Every row gives one point. Any point is a mix of the corners, with weights that add up to 1. It lies inside the corners' shape when no weight is negative. Say inside or outside, and name the corners with a negative weight.

Corners:
(1): [-9  0]
(2): [-20 -49]
(3): [45 27]
Points:
[29 23] => outside (2)
[-12 -38] => inside
[-7 -1] => inside
[18 17] => outside (2)
[-29 -53] => outside (3)
[-24 -17] => outside (3)
[ -8 -32] => inside
[-25 -36] => outside (3)
[-17 -43] => inside

Corners:
(1): [-40  70   9 -10 -39  46]
(2): [  5  41 -20  10  78  29]
(3): [ 71 -46   3  -3 -13 -53]
(4): [ 11  19 -16   9  31 -49]
(5): [ -9 -64   8 -61 -16  -5]
(6): [ 18 -31 -10  31   4  33]
(7): [  8 -21  37  -4  -3  20]
Points:
[ 32 -40  -4 -19  -8  -1] => outside (4, 7)
[ 34 -25  -3   8   1 -14] => inside
[ 5 -6  6  6  1 18] => inside
[ 4 -8  3  6 -2 20] => inside
[-16  42   0  -5   2  29] => inside

Corners:
(1): [ -5  15   7  33  -3 -49   0  24  12  21   0]
(2): [ -3  38  31   6  12  12  16 -44 -11  -4  19]
(3): [  7  13 -61 -12 -14 -36 -32  17   5  17  -8]
(4): [  3   3  12  51  25  -8  37 -27  37 -54  13]
(5): [  0  -8 -47  -1  14 -20 -27  15  70  31  13]
(6): [ 14 -21  23  17 -13  56 -17 -44 -19  -1 -21]
(7): [  7  31 -18   4  21 -33 -52  44  19   8   9]
(8): [ -2  -3  14  20  40   6  29 -26 -40  -7  25]
(9): [-25  11 -42  20   0 -30 -27 -15 -14  22  36]
(10): [-13 -36 -19   3 -21   0  21  13   6 -20  42]
(11): [ 51 -34  75  12  -4  25  41 -95 -51 -35  32]
(12): [-25 -24  34 -12   4   3   1 -35 -40 -16   6]
Points:
[ 13  -4  20  22   9   3  12 -11   4  -8  14] => outside (3, 9, 12)
[ -5   7 -16  13   8 -16  -7  -1   9   5  11] => outside (11)
[-3 -6 -3 12  8 -4  9 -6 -1 -8 23] => inside
[ -1   5 -20   8   5 -25  -7   0  14   4  13] => outside (6)

Corners:
(1): [-16 -16  -6 -50 -29 -22  32 -33  31 -48 -22  21  23 -28 -18 -57  10 -20
 -21   1]
(2): [ 20 -13   0 -30  11  -2 -45  13 -61  46 -38 -10   4  18  31 -22   4  -6
   1 -14]
(3): [-27  56  15  -2 -43 -16  18 -22  51  -8  -9  13  18 -19 -18 -63 -13  -8
 -26  52]
(4): [-10 -17   1  17  30  17  -8 -46 -18  49  -5  -9  13  27  34  -2  -4  17
 -54 -19]
(5): [ 12  44  10   1 -20 -39  38  30 -11  -7  35  42 -14  20  12   0  33  86
 -22  -8]
(6): [ -8  18  -2 -17 -20 -53  -2   9   0  -5  42 -28 -51 -34  31  31  -1  22
 -35   5]
(7): [-32   3 -14  -5  41  11 -20   3 -14  31 -19   8  46   7  25  54   1   9
  -6 -15]
(8): [-13  10   4  -4  20 -26  31 -16 -63  50 -47 -34  60   9  43  38 -14 -15
 -22 -58]
(9): [  3 -10  31 -12  31 -24 -23   9 -37   2  -4 -28  30  33 -24  -6 -19   8
 -36 -41]
(10): [-28  24  15  16 -33 -19 -12  -8  41 -73   5  20  30 -10  70 -72   1 -20
  42  14]
(11): [-26 -23  28  -2 -36  23  38 -33  47 -38  22  12  21   4  -4 -42 -56   5
   8  63]
(12): [-13  17  16 -21  11 -27  54  33  31 -30   3  34  13   5  36 -71 -43 -23
  -7  12]
(13): [ -5   0 -19  -3  24 -41  21  12 -18  53  63   0   6 -12  16 -12  22  57
  20  17]
(14): [ 33  20  -7 -16  37  20 -14  -6 -10  52 -17 -51  56  15  11  11  34 -30
  20 -43]
(15): [ 10  11  41  37 -38  -1   3 -15  50 -40  -8  35 -22 -53   1 -69   0  -5
  10  26]
(16): [  4   3  -4  42 -10  16  14  29  32 -63  -3 -32  51 -25  31 -47 -33   4
   1  13]
(17): [-23 -22   4  17 -67 -34  17   6  87  -6 -17  19   0   3  -4 -60 -25 -30
 -13  38]
(18): [ 29  35 -47 -13   2 -73 -15  -2 -11  41  13  10 -23  10  -1  -9 -42  73
  -1 -43]
(19): [  0 -26 -44  13  -8  27 -18 -17 -70  12  -4  12  49  19   1  12  -3 -65
  -6 -26]
(20): [  3  -3  14  31  48 -15 -12 -11 -42  -5 -57 -47   8  29  24  -8  19  -7
   7  22]
(21): [-81  15  24 -12 -44   1  34  19  50 -67 -12   8 -26 -22   7 -95  -5 -38
  42 -16]
Points:
[  3   1  -3   2  -2 -14  -7 -15   3   7 -29  -9  30  -1  13 -17 -15 -21
 -19  -9] => outside (5, 11, 13, 21)
[ 11   6   2   6  -6  -9 -10 -13 -14   7 -20  -5  23   5  15  -1  -4   0
 -17  -9] => outside (12, 13, 21)
[  3  13   6  -1  -8 -22   6  -4  20   5   4   5  19  -3  16 -26 -11  13
 -14   7] => outside (19, 20, 21)
[-15   5  12 -13   5 -10   7  -2   5  -2 -26  -8  24  20  15 -35 -11   1
 -11  -9] => outside (6, 13, 15, 19)
[-11   7   2  -4   7 -16   2   2 -12  13  -1  -7  10  15  18 -13 -10   2
  -3  -5] => outside (1, 15, 16)
[-13   6  -4  -5 -26 -15  19  -5  28  -7   3  17  10 -12  16 -38  -8  -1
  -3   4] => outside (9, 20)
[ -2  12   7  -3  -3  -3   3   3   3 -23   0  12  17  -3   7 -41   3   2
  12   0] => outside (4, 6, 8, 17)
[ -1   6   0   2   6  -1   2  -7  -1  11  -3  -8  23   6  17 -14   1   1
  -6  -8] => inside

Corners:
(1): [ -9  46  35  12 -22 -19   1  -1 -16 -14   8  32 -46  24   9 -23  62  -3
   8 -42]
(2): [  3 -34   6 -30   5  22  23 -10   9 -14 -18  -4 -26 -27  52  -1 -31  20
  57   7]
(3): [ 58 -16 -15 -46  -8 -38  -4  15   8  24  -8  -7 -21 -17  -9   5   8 -29
 -11  69]
(4): [ 18 -42  -3  23  -7 -34  20 -35 -48  -2  22 -20  16 -26  57 -60  10  -9
  43  38]
(5): [ 15 -39  -2  38  17  32 -15 -33 -39  32  25  48 -52   7   2 -17   5  17
  17 -14]
(6): [-40 -63 -20  53   5  74  20  14  -2  78 -57  21 -11   5  22 -80  23 -73
   2 -14]
(7): [  8  35  54 -38  -7 -42 -43 -14  27 -16  28 -35  25  30 -28  19 -26  50
 -24  12]
(8): [ 47   1 -19 -42  41 -41  10 -36 -11 -22  25 -41  37 -10 -44 -17  35  23
 -15  14]
(9): [ -6  58  17  18  22  11  12  44 -15   8  27  -4 -24 -26   7  -1  11 -12
  18 -12]
(10): [ 55 -12 -68 -45 -63 -30 -40  26  -5  28 -46  21  73   3 -27  14 -23 -12
 -56  61]
(11): [ -9   2  27 -39   7  53   0   7 -85  19 -18  25 -28  -6  29  -8 -12 -17
  30  28]
(12): [-34  39  12 -29   0  -7  10  39  -7  18 -10  27 -23 -10  21  42 -43  17
 -26  25]
(13): [ -4  -5  13 -22 -44 -37   4   2   8  38  32  13  10 -10 -15  46 -14 -45
 -75  -2]
(14): [  4 -32  40 -21  32  -3 -32 -18 -34 -15  18 -15  23  24  29   5  43  23
  -1   6]
(15): [-41  24  13 -22  11  21  24 -37 -36  41  28 -18 -14 -20  41 -12   6  35
  29 -15]
(16): [ 32  14  10 -37  24 -36 -45  -6 -15   9  26 -23  21  58  13   0   3  -8
 -39 -22]
(17): [ 27  53   5 -14  -4  -6   0   7  43  30 -25  -7  27 -42   6 -32   1  -7
 -51   3]
(18): [ -9  31 -30 -26 -39  57  43 -22 -10  34   9 -38 -12 -25  46 -22  12 -29
 -32  32]
(19): [-15  14 -23  -6 -65 -46 -35  40 -24  -6 -12   6 -17 -55   6  -5  -7 -38
 -40  15]
(20): [-18  71  14 -12  61  34 -36 -14  -9  -1  39  45 -21   6   2  23  27 -19
  17 -19]
(21): [  2  23   1 -28   3   2  11  -3   8  15  95   9 -26   0  -4 -33 -11  37
 -15 -26]
Points:
[  5  -2 -18   9 -33 -24  -1  11  25  43  -4  56 -36 -18  16 -13  -6 -26
 -19 -14] => outside (7, 8, 9, 11, 14, 18)
[ 17   2   6 -26   1  -5 -20   0  -9   4   9  -1   0  14 -10   2   8  -5
 -11   6] => outside (4, 12, 15, 17)
[  2  17  -3 -11  -6 -12   0  -2   2  18  11  -8   3  -9  10 -16   1  -9
 -13   3] => outside (5, 11, 14)
[  4   0  -2  -5  -8   0   0   2 -14  26   4   2  -4  -5   7 -17   8 -11
 -15   9] => outside (2, 20)
[ 17  10  29 -12   7 -26 -28  12 -21 -11  23  37 -25  26   7  23   0  11
  12   1] => outside (6, 8, 15, 17, 18, 19)
[-12  -4  12 -17  -5  13   3  -6 -38  11  11  -1  -9   0  22  -7  -5  10
   9   4] => outside (3, 17, 20)
[  1 -25  29  -5   5  14 -23  -2  -9   9  -3  45  -6  32  22  -4 -12  11
   6 -13] => outside (3, 8, 9, 15, 18, 19)

Corners:
(1): [ 17 -25  24  11 -20 -23 -54 -23  34 -50  14 -21  10  29  34 -44 -11   7
  65  28]
(2): [ 33 -15 -36   7 -21 -26 -18   3  -5 -29 -38  -1 -33   4  -3  52   2 -12
  -1  33]
(3): [ 28 -13 -20  -3  25  24  34 -73  -4 -17  29 -57  -3 -44 -25  28  13  23
  13  15]
(4): [  8  18  -1  27 -25  14 -35  17 -55  -3   6 -24  32 -30   5   9 -15 -21
  55  25]
(5): [  6  33 -29 -11 -12 -49  -2   9  82  -2  29  35  43  58  25 -62  62  22
  30  35]
(6): [ 34 -32  59   8  47  12 -28  -3  14  21 -39   5 -32  -8  17 -14 -33 -21
 -35  18]
(7): [-41  47  24  22 -37  33 -12  31 -10  31   1  22  49  25  -9 -11   3  24
 -32 -23]
(8): [  7   1 -55  37 -39  18  11   9  -9 -30   6   2 -14  -7  39  48  22  -1
   8  47]
(9): [  9 -10 -25 -16 -18 -22  -8  40  13 -14 -10 -26  16 -49  21  35 -53  25
  -7  -2]
(10): [  2 -73 -21   5  -7 -37 -21   4  35 -32  24 -38  -2 -23 -21  -3 -43  44
   6   3]
(11): [  2   3  -4 -15 -15   2 -11 -23  -1 -39 -42 -13 -20  16 -53 -56 -45  28
 -66 -37]
(12): [-16  46 -14 -95  23  38 -19 -47   2 -63  -8  41  18 -16 -60 -23  10 -58
 -47 -12]
(13): [ -7  41 -68  19  21  27  34  -2   9 -43  -3 -11   3 -22   9  31  12  15
  38  -6]
(14): [  8 -30  -5 -10 -47  50 -22 -14 -69  26  39 -30 -12 -33 -12  12   0  -4
  21  -3]
(15): [ 50   1  32  16 -10  26 -45 -12  -7 -28  12  -2 -16  -4   7 -13   9 -23
  18 -30]
(16): [ 43   4  19 -41   4  43  22  29  -1 -12  19 -32  33 -40 -38  46 -18  -8
  -4  29]
(17): [-37  16  13 -46  46  18 -10  -2 -68  19  33  47  54  -3 -30 -19  22 -12
 -16 -24]
(18): [-56  -7 -51 -18   5  46 -26  18 -43  -5 -15  14  48   4 -10  -4  -2   0
 -51 -65]
(19): [ 45  13  16  36 -43 -15  -3  28 -17 -13 -69  27 -51 -41  42  20 -16 -47
  11   4]
(20): [  2 -31 -20  17   5   1  14  27  27  -2   5 -37  -1 -38  27 -25  32  71
  15  15]
(21): [-41 -21   2 -29  -1 -20 -13  13 -19 -23  -2 -51 -13  15 -18 -12  -9  -3
 -71 -21]
Points:
[  6  -2 -11  -4 -11   3 -14  -3   6 -26   4  -4   6  -3   6  -3   1   0
   8  13] => inside
[-21  17 -15  -9   7  13  -7  -8 -12 -17  -7  13  11   1 -15 -17   6 -12
 -29 -25] => outside (1, 2, 9, 14, 16, 20)
[  6  -9  -3  -3 -13   0 -22   4  -7 -12  -2  -8   3 -12   4  -5  -8   3
  -2   0] => outside (13, 16)
[ -6 -14 -16  -8  -6   5 -13   7  -7 -14   0 -15   9 -13  -5   4 -13   8
 -14 -10] => inside
[  5   2 -12   5  -6   7 -14  -2  -9 -19   2  -7   4 -15   9  -6  -1  -3
  14   2] => outside (2, 7, 16)
[  6  17 -23   2 -13  43  -7  -5 -36 -15 -25   2   0 -21 -10  33 -12 -22
 -19 -17] => outside (1, 5, 10, 17, 20, 21)
[ -7  13  -7   3 -17  11  -8  10  -1  -6   1   3  16   1   0  -1   1   9
 -11   0] => inside

Corners:
(1): [  2  12   4   8   3   7  -9   6   8  -2  23   6  74  16   9  -9 -24  46
 -24  -4]
(2): [-10   3   0 -46  -9  -2   3  25  24   1  -1   6 -13  -3   1  -3   4  -7
  42   2]
(3): [ -6  -8  16   5   9  -6 -15  -6  16  -4 -12   5  -3   0 -18  10   2 -26
  -4   0]
(4): [-18 -12  10  11  14  -5  -3   3  13  12 -12  12  16 -12  -5  -6 -18 -23
  53   8]
(5): [-12   3   9  16 -17 -13   6  -7  -9   3 -12 -30 -11 -10  10   0  13   7
 -17  -7]
(6): [ 19  -8   7 -46  -4 -11 -18  -3 -18  12   4  -3  -9   4  12  -9 -10   1
  -7  -5]
(7): [  8 -11  -1   9 -16   3   0  -9  -1  12   0   8  39   0  21  43  -2  35
  17   5]
(8): [  3  -3  14  -1  -8  -4 -14  18   3 -13  33  -7  13  -1  19 -12  -9   0
  -5  -1]
(9): [ -5 -14  14  -2   6 -14  17  37   6  -5 -15   1 -17   2 -33 -16   9 -10
  -1   0]
(10): [  8 -19  13   2 -26 -12  -9   6  13   3  16  -2  -3  10 -12  -6   6  19
 -14  13]
(11): [  9 -17   4  10 -12  -6 -12   9   8  -2 -23  -6  -9 -31 -48  -4  11 -17
  -6   1]
(12): [-19  -7  17 -11   3  -6  42   6  -9 -13   6 -95  -8  -1  -8 -13   7  -8
   5  -7]
(13): [ -9  -2 -10  10  -6  -4  -7   6  -8   6   9  -2  -3   1  24 -11  -8  11
 -26 -16]
(14): [  3  -3   2   2  -6   1 -19   5 -17  -8  13   4   2  10   8 -13  -8  12
 -13  -1]
(15): [ 10  -1   7 -49   2 -13  15  14  11 -16   3  -1  -7   5   8 -25   8  17
   2 -27]
(16): [ 21  12  -1  -1   1  -3   4  10   3   4  -9   3   0   5   7  -5 -24 -12
   2   2]
(17): [-27   3  16   5  12   0  -7  -1   7   9  30   4 -15 -26 -31 -12 -14 -24
 -10   5]
(18): [ -6 -13   1  11  -4   2   4  -7   9  -3  -5   1  17   1  10   8   4  -4
 -24  11]
(19): [ 18  -8  14  -4   7  -1 -21  14  -7   6  -1  11  -2   1  19 -10 -30  22
 -11  11]
(20): [  1  -9  10  -7  -6   0   5   6 -21  -2   3  -7  13   0  24  -2 -39   4
 -21  -4]
(21): [ -1  -2  -3   7   2 -29  -8  24  13 -18  -4   0  -5   2   9 -12   6  15
 -16   0]
Points:
[ 0 -5  7 -4  1 -5 -3 10  3 -1  3 -2  5 -1 -1 -7 -8  4 -3  1] => outside (5)
[-8 -7  8  2 -2 -5  1  8  7 -1  3 -6  4 -4  1 -4 -3  3 -5 -1] => outside (6, 14, 16)
[ 1 -6  7 -4 -4 -6 -8  7  3  2  4  4  3 -1  0 -6 -8  3 -4  1] => outside (12)
[  6  -5   5  -4  -7  -7  -6   9   4  -2  -4   2   7   1   3   0  -3   9
 -13  -2] => outside (4, 12, 14, 17)
[-1 -4  7 -6 -2 -6 -1  4  3 -1  3 -8  7 -3  5 -6 -7  4 -4 -3] => outside (9, 14)
[-1 -5  7  0 -3 -5 -4  8  0  1  1 -5  1 -2  1 -5 -8  1 -6  1] => outside (15)

Corners:
(1): [ 22  17  72  19  37  17  77  21 -15 -42 -21   6  -2 -14  12  -3  34   0
 -52 -13]
(2): [-76 -11 -21 -39   2  -8  28 -26  32   7 -28   0  10  -7  31 -30  28 -15
   2  47]
(3): [-29   8  -3 -10 -18  15 -56 -33 -53   2 -26  29 -20  29 -30 -40 -44  67
 -10  -3]
(4): [  7  19 -18 -84  11 -23 -43   0 -31  24  12  25 -27  56  -6  15 -24   0
  31 -49]
(5): [ 20  27 -10  31  -6  25  73  29 -32 -19  48 -26   4 -12  24  24  51 -13
 -25  27]
(6): [ 34 -17  21   0 -35  36  68  21  25 -49  29 -25  48 -15 -12   1  55  13
 -48 -41]
(7): [ 46 -16  34   7  10  76  72  44  57   8  54 -48  -6  39  42  -1  18  -4
 -21  26]
(8): [  6  -4   3  31  14  81  21  28   9 -18  18  28 -22  48   8  50  53 -23
 -20 -42]
(9): [-11  19 -30  20 -25   1  70  27   8 -37 -41  -9  -2 -44 -10 -75  19   3
  66 -32]
(10): [-54  36 -57 -16  18 -23 -45  33   6  36 -18   7  29  32  26   8 -37  -4
 -20 -36]
(11): [-48  24  22 -12 -36 -11 -22  26  19  62 -43 -28  30  -9   0 -62   3 -19
  39   0]
(12): [-16  47 -16 -18   8  -1 -25 -31  15  20  54  30 -11   1 -38  24 -42  -4
   7 -27]
(13): [ 23 -43  -2   6   0  20  64 -20 -16  37  34 -13  17 -12   9 -22  18 -10
   3   7]
(14): [ 15 -21  28  16  18  37  18   5   3 -25  -1 -40   0 -48  41  17  14  -4
 -28  -7]
(15): [ 68  22  10   1   4  32  44   1  13 -29 -29 -17  29 -43  -2  18  54  14
   5  24]
(16): [ 10 -31   8  -1  49  53  50  33   9  10  23 -11  42 -27 -24   4  55 -21
  -4  33]
(17): [ 45  19  -2   7  21  33  18   4  10 -40  24 -24  -5   3   7 -26  37 -32
 -45  37]
(18): [-43  13 -14 -10   9 -35 -41 -18   6  16  26  29  29  11   9   1  18  36
  11  10]
(19): [-42  38 -17 -14  12  -6 -49 -20  -3   0  23 -50 -18  62 -30   9 -17 -19
  12 -19]
(20): [-35 -37  19   5 -21 -23  11  -2   3 -21 -36  24  53 -42  17 -73 -42 -52
  49  21]
(21): [-46 -10 -26   5 -17 -28  -5  10  20  38 -35   5 -35  57 -36   4 -18  -4
 -10  19]
Points:
[  4  -6  14   2   7  21  36  13   4  -9   4  -4  18  -8  -1  -8  23  -8
 -11  -2] => inside
[-6  5  2 -2 -1 15 11  3  1 -3 -2 -2  6  3 -1 -6  6  2  2 -6] => outside (17)
[-14  15  -3  -5   3   7  -6  -3  -7  -4  -3   5   2   2 -10  -8   2   4
  -5  -3] => outside (7, 13)
[  8  -1  15  -5   6  30  26  12  12  -2   2 -14  10  -1   7 -16  10  -8
  -3  -6] => outside (5, 18, 21)

Corners:
(1): [ 48   9  54 -24  38   6  34  55 -50 -33 -32  13 -15 -36 -64  15  34  53
  20  13]
(2): [ 31 -10  -2  34  14  34 -11 -22  18  12  15  39  35 -23  16   5  44  21
   4  -2]
(3): [-31 -11  -8 -39 -34 -69  -9  12  18 -13  41  26  13  18 -41  -3 -24 -24
 -25 -67]
(4): [ 31 -37 -13 -45  72  -8 -35  22  10 -23   6 -27 -24 -28 -49 -25  -6  -7
 -42 -33]
(5): [  9   8  73  39  11  18  28 -36  31  40   9   8  20  48 -14  13  10   8
 -33  22]
(6): [ 63  59  21 -16 -60 -22 -18  14   0  19  13  20  62 -29   9  -2 -46 -13
 -31  23]
(7): [-31  25 -17  10  23  31  -1  22  27 -17  26 -43  -1  39  -4  24  22  17
  -6  -2]
(8): [ 67  42 -19 -12  67 -36 -35 -21  19   6 -37  -2  59  30  -7  27  12 -49
  63 -13]
(9): [ 28  47  -6  18  37   5   2  32 -36 -48 -13  49 -11  -8 -35 -32  43   4
 -23 -15]
(10): [-22  10  27 -15 -38 -27   0  30 -59  -3  16  -4 -29 -45  -5   5  15  23
   5 -23]
(11): [-47  37  20  60  76  23  -8  -7 -39 -48  17  38 -26  36 -18  23 -19 -22
  16  31]
(12): [-34  -7 -21 -17  11  27   0 -33  31   0  64  18 -12  13  36   6  49 -42
   8 -44]
(13): [-52 -57   4 -46 -17 -63  42 -39 -20  -1  18   3 -34  15 -18  -3 -53  41
  27  -1]
(14): [ 72  23  -7   2  27  -9 -22  42 -60  -2   1 -29  74 -27 -36 -19  15 -27
   4  22]
(15): [ 28  -7  39  17 -23 -61  -8  31  27 -48  -5 -14 -27  25   8 -26 -30 -54
  43   3]
(16): [ -4  -9  23  18 -12 -39 -44   8  35 -79  11  49 -24 -20 -11 -35  58 -42
 -22 -10]
(17): [-24  19 -27  50 -52  34   2 -29 -15  39 -25  56 -25  22  17   6 -14  28
  59  36]
(18): [ 25 -75 -23 -26   3 -23  30 -70   0   2  -3  30  21  29 -14  49  12  39
 -22 -27]
(19): [-30   9  26  45   1 -26  23  38  30 -43 -19  45 -26  -1   3   6  35 -60
  23   5]
(20): [-49 -50 -34 -16 -46  12  16 -44 -60   7 -52 -23  41 -35 -20   5  31  33
  39 -50]
(21): [ -5  20  -9  50 -22  37  61 -63   2  39   6 -21  46  41 -31  50  22  -6
  24 -24]
Points:
[-8  0  3  9 -6  3  7 -5 -3 -6  7 11 -1  3 -9  5 13  0  4 -8] => outside (8)
[ 15 -10 -23   0 -11  -6 -18 -20  35  -2  10   3  33   3  -1   4  16 -32
   1 -26] => outside (1, 5, 9, 10, 11, 13)
[ 14  -6  11  -2  -3  -8  11   9 -28   4  -1  -5  16  -8 -24   9  -6  17
   7   6] => outside (8, 9, 12, 16)
[ -2  -5   4  -3 -10 -22   0  -2   4  -9   9  14   8   7 -14   1   2  -9
   3 -20] => inside
[  1   9   1   4  -4  -7  -1   2 -13  -4   2   4   6  -5 -12   5   5  -6
  20  -6] => outside (5, 9, 18)
[-12   4   6   8  10 -12   5   9  -1 -19   1   6 -13   9 -21  -2  11 -16
  11 -13] => outside (2, 6, 18)
[ -3  10  13  15   3  -3   4  -6  -4  -8   9  11   2  12  -9   8   3 -10
   8  -2] => inside
